Each row is a point. Each table stands for the endless flat space through its points: a line for two points, a plane for three, and so on. Write the one point that lies in both, or say that there is none.
In the rows, zero is written as 128.

First (2 x 4):
[[154 142 139 139]
 [151 145 144 141]]
Second (2 x 4):
[[162 155 151 163]
 [169 157 154 170]]
They share: no point

First, 2 rows:
[[161 139 115 105 151 114]
 [167 140 120 100 150 108]]
Second (2 x 6):
[[143 129 113 127 159 122]
 [159 153  85  99 135 146]]
They share: no point

First (3 x 8):
[[158 111  78 125 148 136 128  94]
 [150 116  78 120 150 143 126  97]
 [166 128 106 108 122 119 134  97]]
Second:
[[157 135 119  74 139 147 113 106]
 [152 132 110  88 140 141 120 104]
 [149 144  89 109 119 126 129  92]]
They share: no point

First:
[[117 139  85 133 111 140 132 139 129]
 [125 136  93 126 109 148 139 146 130]]
Second:
[[154 126  83 117 119 132 131 172 146]
 [118 144 113 123  83 174 155 136 116]]
They share: no point

First (3 x 12):
[[173 167 131 160 106 138 133 145 157 116 124 123]
 [143 148 144 112 129 161 131 111 131 100 147 150]
 [151 151 139 120 122 158 131 117 135 106 140 145]]
Second:
[[151 162 151 143 120 155 134 125 153  93 138 133]
 [145 150 136 122 141 131 131 131 129 108 159 148]]
They share: [149 158 146 136 127 147 133 127 145  98 145 138]

First (3 x 14):
[[110 149 106 128 158 123 172 116 148  97 176 102 122 155]
 [130 115 140 160 138 133 156  98 134  85 152  94 132 159]
 [131 116 133 152 137 120 154 110 130  94 152 108 122 149]]
Second:
[[115 134 118 156 124 106 169 137 141  92 179 136 122 136]
 [118 130 122 153 128 109 166 132 139  95 172 129 121 139]]
They share: no point

First (2 x 18):
[[128 148 108 154 114 144 126 125 107 133 157 120 107 115 132 105 111 140]
 [128 136  96 148 114 144 114 121  93 127 155 112  97 107 122  99 115 136]]
Second (2 x 18):
[[133 133 115 156 118 158 128 137  97 126 160 114 103 111 120  83 115 155]
 [128 138 110 152 115 151 122 131  98 127 159 117 102 109 126  90 114 147]]
They share: no point

First (3 x 20):
[[129 147 119 132  97 101 107 136 118 145 140 102 142 104 159 140 121 109
  133 150]
 [128 110 154  93 113 138  84 112  77 135 108  79 175 121 128 139 156  97
   92 135]
 [130 154 114 136  96  99 110 130 124 145 142 110 139 112 155 141 121 111
  139 150]]
Second, 2 rows:
[[124 147 133 117 107 114 105 126 109 139 133 103 158 129 149 148 132 108
  125 146]
 [112 157 147 107 117 116 111 142 107 135 139 101 172 143 165 162 126 110
  125 150]]
They share: [130 142 126 122 102 113 102 118 110 141 130 104 151 122 141 141 135 107
 125 144]

First, 2 rows:
[[ 86 122 160 144 131 139 172 118 142 113 103 172 138  84  89 172 118 153
  139 112 142 166  98 125]
 [122 110 154 132  89 115 130 130 154 137 121 136 174 126 137 142 154 159
  157 148 148 148 110 155]]
Second (3 x 24):
[[ 92 134 150 153 118 132 145 143 154  98 130 152 174  92 126 149 155 171
  127 119 161 153  93 124]
 [ 92 126 160 151 118 126 145 129 158 124 114 144 154  90 108 153 141 153
  145 121 145 161 107 132]
 [ 80 136 163 164 126 125 139 134 168 123 116 134 152  75 103 149 146 150
  142 112 145 165 110 124]]
They share: [104 116 157 138 110 127 151 124 148 125 112 154 156 105 113 157 136 156
 148 130 145 157 104 140]

First:
[[100 159 177 151 117 154 111 135 125  67 152 155 134 159  90 127 159 115
  134 122 128 127 177 103]
 [ 73 166 134 152 134 148 165 153 189  96 113 151 123 116  56 148 121 139
  127 125 119 118 146 115]
 [104 119 141  79 182 101 120 168 146 151  99 141 104 109 127  84 171  97
  138 171 131 133 160 168]
 [ 92 177 179 140 136 140 132 120 144  96 141 167 102 138  69 162 124 139
   92 114 146 106 132  66]
 [122 162 181 122 162 116 104 114 121 111 146 152 106 156 107 147 126 108
  106 120 131 101 132  69]]
Second:
[[ 91 147 166 115 191 104 141 172 122  79 130 159 122 110  75 138 125 116
  112 151 118  96 163  90]
 [ 90 135 171 117 147 100 170 170 138  81 149 139 129 122 112 126 150 106
   79 124 155 137 137  98]
 [ 59 121 158 121 137 116 167 158 132 101 138 169 110 100 109 112 139 102
   98 139 144 124 131 102]
 [ 79 129 169 118 149 101 174 172 131  79 148 150 128 113 108 126 140 104
   79 130 151 129 136  93]
 [ 81 143 148 117 125 134 131 132 152 136 124 151  90 120 117 100 168 115
  135 131 139 137 135 132]]
They share: no point

First (2 x 24):
[[162  92 172  86 176 158 148 165 157 145 135  76 146 140 110 118 134 133
  121 112  84 152 140 111]
 [142 108 152 110 148 158 124 153 133 141 147 108 134 144 130 106 134 149
  153 132 116 132 116 115]]
Second, 2 rows:
[[126 122 136  98 152 161 112 159 133 121 150 121 137 122 119 124 143 157
  136 136  93 122 104 132]
 [154  98 164 106 156 157 136 155 141 149 142  93 137 150 127 104 131 141
  148 124 113 142 128 108]]
They share: [147 104 157 104 155 158 130 156 139 142 144 100 137 143 125 109 134 145
 145 127 108 137 122 114]

First (4 x 24):
[[179 132  87 164 146 110 103 116 129  80 151 154 135 109 126 165 116 119
   62 172 130 148 136 152]
 [152 113 120 128 153 108 118 103 106 115 170 141 106  97 155 151 122  96
  123 128 121 137 148 157]
 [152 120 117 158 164 122 127 113 132 104 148 139 132 118 144 132 104 113
  119 145 124 160 136 149]
 [139 115 139 148 167 134 140 104 139 115 154 135 119 127 142 109 100 115
  156 126 119 168 132 141]]
Second:
[[165 113 113 156 159 119 134 119 136 105 159 158 125 114 127 146 114 114
  113 151 119 149 136 149]
 [169 108 117 160 166 124 141 127 137 112 157 166 131 114 121 147 122 116
  119 150 113 144 135 144]]
They share: no point

First (5 x 24):
[[114 128 107 166 118 172 105 133 118 154  98  98  81 142 126 140 159 139
  142  81 127 141  91 112]
 [157  94  95 151 118 140 113 127 100 112  98  96 122  93  88 145 137 159
  113 137 140  86  99 128]
 [137 123  92 157 143 158 110 145  81 133 112 106 106  93 111 125 143 133
  142 118 155  88  72 111]
 [125 123 110 160 136 168  88 124  70 118 128  97  88  98  92 132 130 149
  126 139 150  73  86 102]
 [175 110  89 122  95 124 123 132  97  99 132 133 124  68  89 166 104 145
   99 144 121  61  99 141]]
Second (4 x 24):
[[160 121 107 151 104 143 130 123 107 123 127 124  88  96 107 164 128 139
  122 106 112 104  89 128]
 [177 129 122 175  90 133 133 111 102 124 151 141  96  81 101 167 134 126
  110  87 113 118  78 131]
 [130 132  85 121 123 161 108 150 119 120 101 103 101 104 120 150 131 154
  113 120 127 101 110 120]
 [151 104 104 156  97 140 125 119  90 124 126 118  79 109 103 158 130 129
  139 113 119  98  96 146]]
They share: no point
